Every row gives one point. The points of each table are mixes of a few directions, plus a little noise. How many directions does each table use, and how many do they share? Where both have some left over, give the other angles between the two spaces (their principal angles), to ten degrees, smallest first.

First (4 x 2):
28, -30
-43, 46
-9, 10
24, -25
Second, 7 rows:
16, 11
-60, -40
24, 16
14, 9
4, 2
46, 30
-44, -29
Directions: first 1, second 1, shared 0; angles 80

First (8 x 6):
-20, 12, 5, 27, -5, -3
47, -33, -18, -26, 31, -2
-1, 5, -5, -23, 13, 40
23, -28, -24, -9, 17, -10
-26, 4, -12, 18, -6, 2
-21, 2, -6, -3, -23, -8
5, 36, 60, 2, -24, -11
-7, 1, -1, 14, -3, -8
Second (7 x 6):
-15, 38, 7, 16, 1, 10
43, -32, 12, -14, -23, -9
2, 20, 9, 8, -6, 5
21, 21, 23, 12, -13, 6
-28, -11, -25, -14, 6, -4
2, -53, -8, 2, 49, -9
-26, 17, -17, -11, -15, 1
Directions: first 4, second 3, shared 1; angles 30, 40

First (8 x 9):
-2, 12, 3, 7, -8, 1, 4, -22, 2
17, 7, 1, 11, 4, 18, 2, 37, 16
-6, 23, 4, 37, -8, 9, 0, -1, -10
4, -16, 11, -10, 9, 6, -3, 1, 1
-8, 14, -42, -13, -12, -28, 0, 3, 13
-18, -2, -15, 13, 5, -6, -19, 0, -3
19, -34, 40, -55, 3, -10, 33, -9, -34
-6, -3, -2, 10, 6, 9, -17, -11, 15
Second:
0, -3, 1, 2, -4, -1, 0, 0, 1
0, -14, 3, 8, -16, -5, 2, 2, 5
1, 46, -9, -26, 53, 16, -6, -6, -18
-1, -52, 9, 29, -60, -19, 6, 7, 20
0, -34, 6, 19, -39, -12, 4, 5, 13
0, -16, 3, 9, -19, -6, 2, 2, 6
0, 24, -4, -13, 27, 8, -3, -3, -9
0, 3, 0, -2, 3, 1, 0, 0, -1
0, 35, -6, -19, 40, 12, -4, -5, -13
0, 13, -2, -7, 14, 4, -1, -2, -5
Directions: first 5, second 1, shared 0; angles 90

First:
24, 11, 23, -15, 2, 13, 10, -17, 3, 22, 0, 24, -6, -12
-27, -21, -41, 18, -11, -2, -30, 31, -5, -24, -5, -20, 11, 14
-1, -28, -12, 13, -8, -14, -12, 6, -4, -28, 13, -23, 13, 12
-2, 13, 16, -4, 17, 11, 30, -14, 15, 22, -26, 1, -4, -7
-3, 10, 2, -2, -9, -34, -11, 5, -19, -25, 45, -6, -13, 9
-7, 7, -8, 11, 2, -2, 3, -3, 7, 12, -15, -10, 17, -14
7, 2, -19, 10, -15, 5, -24, 5, -1, 14, -5, 5, 24, -21
-8, 14, 12, -9, 15, 9, 22, -4, 7, 13, -16, 7, -16, 3
17, -7, 27, -22, 7, 13, 14, -8, -3, -4, 10, 21, -28, 17
Second (9 x 14):
-4, 24, -8, -10, -11, 9, -16, 12, -6, 12, 0, 19, -5, -11
4, 2, -9, 9, 1, 1, -11, 2, -3, 15, 0, 11, 4, -7
24, -1, 9, 8, -9, -16, 0, -23, 3, 6, 14, -10, 28, -23
-9, -12, -10, 19, 2, -24, -1, 0, -2, -16, 11, -26, 11, 6
-2, -9, 24, -29, 12, 34, 28, 0, 10, -8, -23, 11, -30, 25
-3, 30, 6, -27, -17, 15, -5, 8, -4, 3, -1, 16, -9, -10
5, -18, 16, -5, 9, 6, 21, -10, 8, -11, -7, -9, -5, 13
-6, 21, 7, -25, -9, 17, 1, 8, -1, -2, -5, 12, -14, 0
-9, -37, -35, 60, 21, -40, -17, 2, -5, 1, 12, -25, 21, 8
Directions: first 5, second 4, shared 3; angles 60
